Each row is a point. The ring and each string are closed loops that go straight from each point to the next, and from the last back to the first. Before rounding, they use only three directions, however many columns there are. How many times does the string pass through the ring? Passing back the other way cancels.

Ring:
[[+0.10, -0.26, -0.02, +0.06],
[+0.26, +0.07, +0.06, +0.29],
[+0.25, +0.27, +0.10, +0.40],
[+0.09, +0.36, +0.13, +0.43],
[-0.13, +0.27, +0.07, +0.25],
[-0.28, +0.06, -0.06, -0.03],
[-0.26, -0.25, -0.14, -0.23],
[-0.15, -0.36, -0.11, -0.17]]
String:
[[-0.10, +0.09, +0.07, +0.22],
[-0.17, +0.12, +0.20, +0.42],
[-0.15, +0.46, +0.19, +0.48],
[-0.01, +0.49, +0.03, +0.26],
[+0.02, +0.26, +0.00, +0.18],
[-0.01, +0.05, +0.07, +0.23],
[+0.08, +0.23, +0.21, +0.52],
[+0.20, +0.42, +0.22, +0.61],
[+0.28, +0.53, +0.12, +0.49],
[+0.21, +0.40, +0.04, +0.32],
[+0.31, +0.52, +0.09, +0.46],
[+0.31, +0.50, +0.18, +0.59],
[+0.11, +0.16, +0.23, +0.55],
[+0.01, +0.04, +0.10, +0.29],
[+0.06, +0.25, -0.04, +0.13],
[+0.12, +0.54, +0.09, +0.41],
[+0.05, +0.60, +0.12, +0.46],
[+0.00, +0.39, -0.02, +0.16],
[-0.05, +0.13, +0.03, +0.18],
[-0.09, +0.02, +0.13, +0.30],
[-0.21, +0.20, +0.15, +0.34],
[-0.26, +0.33, +0.07, +0.23],
[-0.16, +0.35, -0.08, +0.03],
[-0.11, +0.21, -0.03, +0.08]]
Times through: 2

Ring:
[[+0.02, +0.19, -0.11, -0.23, -0.42, +0.31],
[+0.22, +0.42, +0.02, -0.39, -0.06, +0.09],
[+0.16, +0.41, +0.03, -0.26, +0.34, -0.25],
[+0.06, +0.21, +0.00, +0.02, +0.51, -0.39],
[-0.01, -0.16, -0.03, +0.36, +0.22, -0.11],
[-0.14, -0.24, -0.13, +0.35, -0.13, +0.11],
[-0.20, -0.14, -0.20, +0.15, -0.41, +0.26]]
String:
[[+0.25, +0.22, +0.03, -0.23, -0.30, +0.35],
[-0.11, +0.12, -0.15, -0.07, -0.14, +0.04],
[-0.39, +0.08, -0.33, -0.11, -0.44, +0.11],
[-0.48, +0.03, -0.38, -0.06, -0.49, +0.11],
[-0.09, +0.06, -0.14, -0.02, -0.21, +0.12],
[+0.10, +0.08, -0.03, -0.03, -0.17, +0.20],
[-0.15, +0.08, -0.17, -0.04, -0.20, +0.07],
[-0.32, +0.12, -0.29, -0.15, -0.44, +0.14],
[+0.05, +0.26, -0.12, -0.38, -0.64, +0.48],
[+0.11, +0.36, -0.07, -0.44, -0.46, +0.35],
[-0.16, +0.36, -0.20, -0.35, -0.17, -0.04],
[+0.19, +0.58, -0.02, -0.58, -0.10, +0.06],
[-0.20, +0.26, -0.19, -0.16, +0.08, -0.23],
[-0.01, +0.44, -0.09, -0.32, +0.21, -0.26],
[+0.29, +0.65, +0.08, -0.51, +0.42, -0.30],
[+0.56, +0.55, +0.24, -0.41, +0.35, -0.06],
[+0.35, +0.26, +0.12, -0.15, +0.11, +0.08],
[-0.01, +0.19, -0.08, -0.08, +0.10, -0.11],
[-0.12, +0.31, -0.14, -0.19, +0.18, -0.27],
[-0.09, +0.35, -0.13, -0.25, +0.13, -0.22],
[+0.10, +0.25, -0.03, -0.17, +0.01, +0.01],
[+0.42, +0.34, +0.13, -0.33, -0.14, +0.30],
[+0.40, +0.35, +0.10, -0.39, -0.32, +0.42]]
Times through: 1
